Rows are points. Each copy is the shape, with its points in the same order, turned, moved and blurred by noise. Some copies are also mirrored. Which?

Shape (8 x 2)
[[ -8 -22]
 [ -2  39]
 [  8 -26]
 [-15 -28]
 [ -9 -24]
 [-55  -8]
 [  9  18]
 [  9 -29]]
Copy 1 (8 x 2)
[[ -2 -34]
 [  6  27]
 [ 15 -39]
 [ -6 -39]
 [ -5 -37]
 [-48 -21]
 [ 17   4]
 [ 13 -43]]
Copy 1 is: only turned
Copy 2 (8 x 2)
[[  3 -24]
 [-29  27]
 [ 19 -17]
 [  2 -32]
 [  4 -26]
 [-42 -41]
 [ -8  18]
 [ 21 -19]]
Copy 2 is: only turned
Copy 3 (8 x 2)
[[  7  24]
 [-34 -17]
 [ 22  16]
 [  4  32]
 [  6  26]
 [-38  47]
 [-12 -16]
 [ 21  21]]
Copy 3 is: mirrored
Copy 4 (8 x 2)
[[-15 -22]
 [ 41   5]
 [-23  -7]
 [-18 -30]
 [-16 -23]
 [ 17 -60]
 [ 17   9]
 [-28  -9]]
Copy 4 is: mirrored

Shape (8 x 4)
[[ 17  -9  14 -16]
 [-34 -13 -23   0]
 [ 17  24 -33  -1]
 [-10   3  60  -1]
 [ 13  40  26  -8]
 [-14 -12  22  36]
 [ 11  30   0  47]
 [ 25   5 -15 -30]]
Copy 1 (8 x 4)
[[ 34 -13  -3 -12]
 [-31  -6 -10 -21]
 [ 13  36 -17  -1]
 [ 24 -55   1  25]
 [ 37  -8 -21  34]
 [ -9 -21  29  16]
 [  0  22  18  41]
 [ 39  10 -21 -22]]
Copy 1 is: mirrored
Copy 2 (8 x 4)
[[ 22  -1  11   3]
 [-37  -4  -5 -11]
 [ 16   2 -45  -5]
 [  6  39  38  28]
 [ 31  45 -10   6]
 [-19  10   5  42]
 [  2  27 -40  49]
 [ 32  -8 -16 -18]]
Copy 2 is: only turned
Copy 3 (8 x 4)
[[ -2  15  16 -19]
 [-41   4 -30   4]
 [ 23   7 -32  -2]
 [-21 -23  53  -7]
 [ 21 -23  19  -9]
 [-26   3  23  35]
 [ 20  -5   1  47]
 [ 13  17 -11 -34]]
Copy 3 is: mirrored

Shape (10 x 6)
[[ -4  -1  -3  -8  -9  -1]
 [  1  -4   3  13 -60  -4]
 [ -4   6  11   6  14   6]
 [-18  13  13 -11   9   6]
 [ -3  -5   1  15   7   2]
 [  1  16   6  -7  14 -19]
 [-40  12   6   3  -1   1]
 [  1  13  -9  -7  16   3]
 [ -3 -22   6  -3   9  -9]
 [  1  13   7  -9   9   1]]
Copy 1 (10 x 6)
[[ -1   3   1 -11  -2  -2]
 [ 14   6 -16  -1 -51 -13]
 [  1   3  13  12  15   2]
 [-15  18  17   3  13  -1]
 [  3 -10   1  11   9   0]
 [  9  12  12  -7  24 -18]
 [-28  17  -3  12   7 -12]
 [  5   9   2  -6  26   7]
 [ -4 -22  13  -9   8  -7]
 [  5  14  14  -3  14   0]]
Copy 1 is: only turned
Copy 2 (10 x 6)
[[  5  -3   4 -11  -1  -6]
 [ 32 -11  15  16 -39 -11]
 [-10   4  14  -1  20  -2]
 [-17   6  18 -20   8  -6]
 [ -6  -5   2   8  13  -4]
 [  1  13   6 -15  23 -23]
 [-30   2  15  -8 -10 -18]
 [ -7  14  -5 -12  18  -1]
 [  1 -26   1  -9  21 -10]
 [ -2  11  10 -14  16  -3]]
Copy 2 is: only turned

Shape (13 x 9)
[[ 28  -2   9  15 -12  36 -25  11  -2]
 [ 14   2  -2  24 -11  47  23  15   2]
 [ 33   2 -16  19  17  23 -20 -30  -3]
 [-16  16   0 -26  -4   3 -34 -31 -12]
 [ -9   2  36  16  30  18  -9 -31   1]
 [  9  24  11   7 -14  -8  10 -14 -11]
 [-11   5   5   0   6   6  23  22 -21]
 [-18  21 -16  -7   8  27  -6  12 -19]
 [ 16   0  -1  23  27  10 -24  25  -6]
 [ 38 -18  23 -26  30  13  22  18 -22]
 [ 13  10 -19  20 -28  -1  19 -21 -39]
 [ 18  -2   5  -8 -14  40 -23  18 -18]
 [-13 -18  36  -9 -19   9   8  19   9]]
Copy 1 (13 x 9)
[[ 17   9 -21  20 -19  36 -12  15  -2]
 [  3   1 -20  22 -33  19  23  30   9]
 [ 18  22 -37  38   8  16  -8 -17  -7]
 [-20  24  -5 -15  -2  18 -17 -50  -9]
 [ -4  15  29  35   3  23   0 -25   5]
 [ 14  11   8   6 -32 -10   8 -19 -13]
 [-10   0  10 -11  -5  -4  22  16 -13]
 [-33  28  -8  -2  -7  14  11  15  -9]
 [  5  17  -5  16  12   7 -20  32  -4]
 [ 37  -7   8 -17  21  25  30   9  -5]
 [  4  -7 -21  12 -33 -10  11 -15 -40]
 [  5   8 -19  -6 -17  47  -5  11  -5]
 [ -3 -19  22 -12 -26  17   1  -2  20]]
Copy 1 is: only turned
Copy 2 (13 x 9)
[[ 36  31  -1  -2   3  26 -37  -6  -6]
 [ 28  33 -15  16   9  40   4  11 -10]
 [ 35  23 -19  -2  21  -4 -17 -40   5]
 [-14   8   2 -38 -16  -3 -19 -38 -12]
 [ 10  19  38 -10  26  16   6 -42  -1]
 [ 13  25   9   3 -15  -8   9 -14 -30]
 [  3   6   5  -8  13  18  11  17 -39]
 [-12  21 -20 -24  14  25  -9  -4 -31]
 [ 21  23   6  -5  42   2 -35   1 -20]
 [ 60  -3  14 -38  23   8  11  19 -22]
 [ 20   0 -25  24 -18  -1   7 -23 -39]
 [ 29  19  -9 -22  -5  33 -36   1 -18]
 [  6   6  37  -8 -14  28  -4  25  -3]]
Copy 2 is: only turned

Shape (18 x 12)
[[-25  12  -5  19   0 -21  30 -33  -2  16  37  -6]
 [-14  11   3   0  32  32  33  -8 -41 -18  28 -28]
 [-32   5   5  17  15   9  30 -49  -8  15  25 -17]
 [-16  -4  -7 -29  -3  -1  -4  19   8  45  -4  15]
 [-16  13 -25  -3   8 -19  -2  16   6  21 -26  28]
 [-60  15   6  -9  -5  -2  24 -40 -30  -1  22  -3]
 [ -7  18 -40 -21 -10  -6 -26  -4  18   9 -14   7]
 [ -5  18  21 -16 -13 -38 -18  -5  14  14 -13  13]
 [-42  17  12  11 -17 -18 -12 -22   7  24  25 -15]
 [ -4  -9 -18 -25  32   9 -31  -1   4  19 -30   6]
 [  3 -16 -21 -28   2  14  -5  -8  -8   1   2  26]
 [  7  -5 -11  -9 -22  10 -12  12  15  10 -21   9]
 [-29 -22 -15   0  20 -12  28 -12 -40 -19  29 -41]
 [-44   1  19  27   8 -10  14 -32  -1  -7  24  10]
 [-12  32 -11   0 -13 -11 -27  10   4  24 -11  20]
 [ 15   4 -25 -34  23   2 -27  11  -3  13  12  24]
 [-23   5 -15 -25  11   6 -14  21  35   1   2  16]
 [-32 -17  -7  20  13  13   1 -12 -40  -1  33  -8]]
Copy 1 (18 x 12)
[[-29  12  21   0   7 -12 -12 -52  10  12   9 -23]
 [-31  -2  -9   2   9   5 -20   0 -48 -22  19 -29]
 [-48  -6   6  -6  13  19 -21 -39  -4  -5  -3 -34]
 [ 24  11  16 -29  10   8 -12  -3  -5  43  -8  25]
 [  6  38  -1  -4  16 -15  -5  -6  11  31 -23  29]
 [-51  -3   7 -38  12 -13 -12 -39  -6 -17 -13  -2]
 [ 20  30 -24 -22 -22 -16  -8 -11  15  35 -25  10]
 [ 24  23  34 -18   1 -23 -12 -13  22   4 -39  16]
 [-21  11  28 -31  -8 -15 -36 -25  23   1 -12 -20]
 [ 24  11 -30   2   8  12 -26   5  -8  28 -40  21]
 [ 22  -6 -16  -8 -11   9  11 -19 -12   8  -4  22]
 [ 23  12   1  -9 -24  10   6  12  11  21  -9  23]
 [-42 -26  -6  14   9 -35 -19 -11 -32   2   7 -25]
 [-41   8  15  -2  24 -10 -25 -29  23 -26   7   0]
 [ 15  48   6 -15 -17 -14 -20 -16  15  13 -17  21]
 [ 46  21 -18  -3   5  -2 -12 -17 -22  20 -15  24]
 [ 32  10 -23 -29  20  -6  -8   3  30  19   2  12]
 [-34 -10  -4   4  -4 -10 -38 -26 -23  -3  20   6]]
Copy 1 is: only turned
Copy 2 (18 x 12)
[[-20  -9   3  13  33   9  31 -42   1   4  18 -32]
 [  4 -15  21 -19  13  49   6 -12  -3 -49  34 -22]
 [-13  -9  17  -4  34  35  19 -52  14  -7  13 -29]
 [-24  13  -2 -24  26 -15 -20  11  22  32   5  -9]
 [-29  31 -19   7  23   2  -8  17   5  18 -13  -3]
 [-46  -3   5 -34  32  24  19 -47  -3 -22  14 -15]
 [-22  38 -37   1   2  -2 -13  -9  24  13   6   4]
 [-18  14  -7  -6   9 -37  -6 -20  -8  19 -21  11]
 [-42   5  11   3  18 -15   0 -56  12   3  10 -24]
 [  1  23 -20  -9  23  15 -49   5  23   9 -14  10]
 [-11  -4 -25 -16  18  17 -13   7  22  11  21  24]
 [-20  13 -10  -2 -16   1 -12   6  26  24  -3  11]
 [-18 -41 -20 -13  15  36   2 -20  -6 -39  15 -46]
 [-35 -18  15  14  37  13  24 -40   9 -19  -5  -4]
 [-34  39  -5   7   7 -15 -14  -3   0  18   4   6]
 [  3  13 -27  -1  27  -9 -32  17   9   5  29  16]
 [-17  21 -16  -6  18 -18  -6  17  44 -13   1   9]
 [-39 -30   6   6  21  38 -15 -21  10 -22  30 -17]]
Copy 2 is: only turned

Shape (17 x 12)
[[ -1   3 -11   4  15   5  29   0  14  -4   5  10]
 [  0  -1  -7   4 -11 -12  11  10  -6   0   2  -2]
 [ -7 -10  31  -4  60   4  -4   9  -7   1  -1  -2]
 [  0   8 -10  -1  -3   0  -6  -1  27   7   7  -7]
 [ 10  -5  -8  -3  -9  -7  -2   2  -7  16   0  -5]
 [ 12  -1  -7   2  -2   7  -4   9  -7  -7   2   3]
 [ -9   3   6   4   4  -6  12   5  -4   5   5 -26]
 [  9   5   6  -9  14  -5   9   7   4  -4  -1   5]
 [  6  -2  11  -3 -11   1  -2   5  -3   2  -1   6]
 [  8  10  12   4  12   4   2   7  -9  11   4   8]
 [  6   8  -3   4  -9   9  -4   0 -10  -2  -8   3]
 [ -8   2  -7   1 -10   4  -3   2  -5   0  21   0]
 [  1  10  -7   4  -4  -9  -6   6  -9   0  -6  11]
 [ -2   9  -6 -14 -11   4  -3  -2  -1   0  -1  10]
 [  3   2   3   6  -3   1  -3   7   7  -3  -1  12]
 [  0  -1  -2   4   1   0  -2 -17   9  -2   7   8]
 [ -4  -4  -5   2 -10   5   3   9  -2   9  -5   4]]
Copy 1 (17 x 12)
[[ 25  -3 -10  -3  10  -5  20   8  20  -2   2  16]
 [  0  -7   3   6  -3 -17   4   1  -2   3  -4   6]
 [ 29  -6  34  -1  44  17   5   8  10  16  -9 -25]
 [ -3  -6 -15   4  -2   5  -8   2  24   5  12   2]
 [  5  -5  -7   7 -10 -12 -10  -3  -4  14  -7  -2]
 [  9   7   2   1  -3  -6  -6  14  -6  -2   0  -1]
 [ -5 -13   0  13  10 -10  14  -5   5   4  -2 -15]
 [ 21   2  11   0   0  -8   4  10  16   9  -3  -5]
 [  4   3  11   4 -13   1   0   1  -3   7  -4  -1]
 [ 18  13   9  15   5   4   3   3   3  14  -1  -3]
 [  3  15  -2   6  -6  -3  -5   0  -4  -3  -8   1]
 [ -6   4  -2  -1   3  -6   1  -4  -6   7  16   6]
 [  3  13   7   6  -2 -11  -9   2   4   8 -10  12]
 [  1  14   1 -10 -10  -3  -1  -1   7   8  -4   5]
 [  8   3   8   4  -5   6  -5   8   6   0  -1  12]
 [ 10  -1   0  -4   1   4  -6 -12  10  -3   6   8]
 [ -1   0  -4   3  -4   2   4   5  -5  10 -11   9]]
Copy 1 is: only turned
Copy 2 (17 x 12)
[[  8  10  -1   8  20  -2  23  -2  -5  -1  -2  20]
 [  0  -4  -7  11  -1 -19   2  13  -2  -5   3   5]
 [  3  -6  26 -15  39  21  10  -2  -7  -5  -6 -36]
 [ -6  10  -9  -1   1  -4   6   4  22  17   5   7]
 [  2  -5 -15   3  -8 -11  -2   8  -6   9   7  -6]
 [ 12  -7  -5  -7  -4  -3  -4   7   1  -9  -2   6]
 [ -6   2  -4  20   5   0  12  18   5  -6   2 -17]
 [ 11   6   6  -9  12 -11  13   6  -2  -1  -6  -4]
 [  6  -4   8  -6 -10 -11   1  11  -1   2  10  -1]
 [ 11   3   5  -9  10   5  -1  17 -10   1  10  -5]
 [  2   4  -2  -6 -14  -1  -6   8  -6  -9   4   6]
 [ -2  -8 -11   1   1  -3   5  11  10  -9  21   8]
 [ -4   3  -3  -9   0 -14 -10  10  -7  -6   4   6]
 [ -3   4  -4 -16 -11 -11   9   6   0  -2  10   9]
 [  2   0   9  -4   1  -6  -4   6   3   1   4  12]
 [  4   9   2  -1   2  -5   3 -12   7  -2  17   6]
 [ -5  -7   0   2  -7  -3   3  10  -7   5   5   9]]
Copy 2 is: only turned

Shape (16 x 12)
[[ -7 -15 -15  27   0  14 -10 -26 -25 -32   4  -4]
 [ -7  -2   8 -13 -29  20   8   2   7  23   6  27]
 [ 12  14  15 -17 -22  20  -1  27  11  -2 -19   6]
 [-29  -3 -20  13  20   4 -25  -8   4 -22   8   5]
 [ 14  19  17  -9 -13   4   3 -18  23  16  -5   4]
 [  7   3  21   2   2  24 -11   1 -13  17  16   7]
 [ 18  25   7   2 -13  -5  -3   9   0   5  -4  36]
 [ -5  10  -1 -13 -20 -18   6   3 -27  -2  15 -20]
 [-17   6 -11  29   7 -17   4   4 -31  24 -10 -26]
 [ 14  11 -15 -26   2  37   2  -5   2   5   6  14]
 [ 23   9  -7  10 -13  12   7  15  15  13  17   8]
 [ 16  -1 -15 -10 -17  12 -24  -2   9  23   4  20]
 [-16 -11 -13  30  -7 -12  17  -6 -22   4 -14 -18]
 [ -9 -39 -22  21  29 -10 -10 -23 -35 -22 -20  -4]
 [  4   4   7  -8   1   1  29   9  -1  19  11  13]
 [-27  13 -23  40   6 -14  11 -16 -47   5 -22 -11]]
Copy 1 (16 x 12)
[[ 11 -25  38  22   2  18   6   0  -5 -31  -6 -24]
 [ -8 -27 -24 -20 -33  -3  12 -10 -14  10   2   0]
 [ -8   6  -3 -34 -21   6 -11  -3 -17  18 -20   7]
 [-16  -8   6  26  -5   2  -1  -1   1 -50  -3  -6]
 [ -5   6  -7  -9 -11   0   7 -25   7  22   6  11]
 [  1  -9  -2   5 -18   5   3   7 -26   8  19   7]
 [ 12  -1 -22 -16   2  10  11 -15 -20  -1 -15  19]
 [ 15  -3 -12 -10  11  19  -4  22   4   6   8 -29]
 [ 17   7 -13  45   7  -9  -4  14 -14   9 -16 -40]
 [  1   8  10 -25 -32  -9  29   7  -7  -9   5  10]
 [ 14  -7 -10  -1 -23   2   4  11   5  11 -15  23]
 [ 21  -8 -13 -15 -29 -14   0 -11  -3 -13   6  10]
 [ 11 -19   4  29  10  -7   0   9  -4   7 -25 -39]
 [  9 -26  40  24  26 -23  -1  -1 -13 -33  -5 -34]
 [ -5 -11 -20  -7  -4 -11  24  15  -8  23  -8   8]
 [ 22  -1  -1  41  15   1  19   2 -19  -5 -26 -54]]
Copy 1 is: mirrored
Copy 2 (16 x 12)
[[-18  -3   6  13 -25   7 -23 -21  -9 -43  13  -7]
 [ -7   6 -20 -14   3   4 -18 -12 -10  34  13  24]
 [-19  -7   1 -40 -15  -1 -16  11   8  24 -13  25]
 [-33  15   5   3  -4   0 -11 -16  20 -22  20 -25]
 [ 18   7   6 -22 -10   4   6 -15   8  24  -5  14]
 [  1   7  14 -13  14  13 -32  -3 -10  10   3   8]
 [  0  17  -4  -3   0  -6 -10   6  17  10 -13  38]
 [  5 -14  -1 -10   1 -30   0  13 -22 -13   7  -1]
 [ -4  10 -11   8   2  -4   1  10 -30 -18 -29 -32]
 [ -6 -23   0 -14   7  -1 -30 -28  19  18  -1  10]
 [-13  -5  15  10  -4  -3  -8  -4  -1  31 -10  18]
 [  3   8  -6   3 -11  -8 -33  -7  17  32   4   5]
 [-10  -1 -18  12 -17   6   6   0 -29 -21 -13 -18]
 [ -6  -9 -18  19 -19  26 -19   3   8 -54   8 -34]
 [ -2 -11  -8  -2  21   9   4   2  -5  18  -4  14]
 [ -9  14 -27  14  -4  -5   1 -12 -26 -48 -32 -24]]
Copy 2 is: mirrored
Copy 3 (16 x 12)
[[-28   0  -8  20 -20  24   0  -8 -40   9 -21 -10]
 [ 25  -3 -19  -5   2   9  -6  24  25  16  -2  -4]
 [ 22  10  -2  -6   9 -20 -17  27   5 -14  -4   4]
 [-38  20   1  -7  -6  33  -8 -14 -13   3  -8   4]
 [ 13  11  13   6   6 -11   2   7  30  -1 -31 -14]
 [  3  19 -14  24  18   3   2  16   4   0   2 -20]
 [ 22  12   1  13  -4  11   7   8  18 -26  -8  14]
 [-10  -1  -1  -4 -17 -17  32   3  -4  -2  18 -16]
 [-49   4   5  26 -12   0  29  33   4   7   7   9]
 [ 14  35 -23 -19   5  10   8  14   7   0 -23 -14]
 [  7  13 -27  13   3 -12  10  -1  22   1 -15  13]
 [ -1  15 -29   1  -8   5 -17   9  32 -14 -17 -11]
 [-34 -14   0  13 -25   5  22  22  -8  13  -9   8]
 [-60 -15  -5   8 -10  33  19  17 -35 -17 -28  -9]
 [  8   0 -15  -7  21   3  31  17  18   9  -7   8]
 [-44   6  17  25 -36  22  33  29 -19  14 -10  14]]
Copy 3 is: mirrored
Copy 4 (16 x 12)
[[-33  15  17   7 -33  24 -11  -4  -7  10 -20  19]
 [ 10 -10  -1 -31  -4  13  21  11   5  26  17 -23]
 [ 36   9  10 -38   2  13  10  22   6  -8  -7  -2]
 [-24   7   6  -3 -18  -9 -31   6   3  17 -27   7]
 [ 20  17  21 -22  -9  -9  16   0  26   2  17 -21]
 [ 20  18  18  -9  -9   3   2  11 -22  28   3  -8]
 [ 39  -4   1 -16 -19   1   7  10  13  20  15  18]
 [ -5  14 -14 -16   8   0   9 -12 -24  -5  13  16]
 [  7  10 -18  24  -2  -8   9 -34 -25   6 -27   2]
 [ 12   8  36 -32  12  18 -12  -2  10  26   9  -3]
 [ 30   3  -2  -2  -1  17 -13  10  12  10  18 -13]
 [ 21   1   7 -32 -23  13 -14  -6  10  24  15 -15]
 [-10  -4  -6  18  -9  12  14 -24 -16  -8 -22   1]
 [-31 -20  26  13 -36   2 -11 -31 -24   1 -32  22]
 [ 20 -14   7  -2  17  -2  11   5  -6  15  17  -9]
 [-10   6 -12  27  -7   6  13 -42  -8  16 -39  26]]
Copy 4 is: only turned
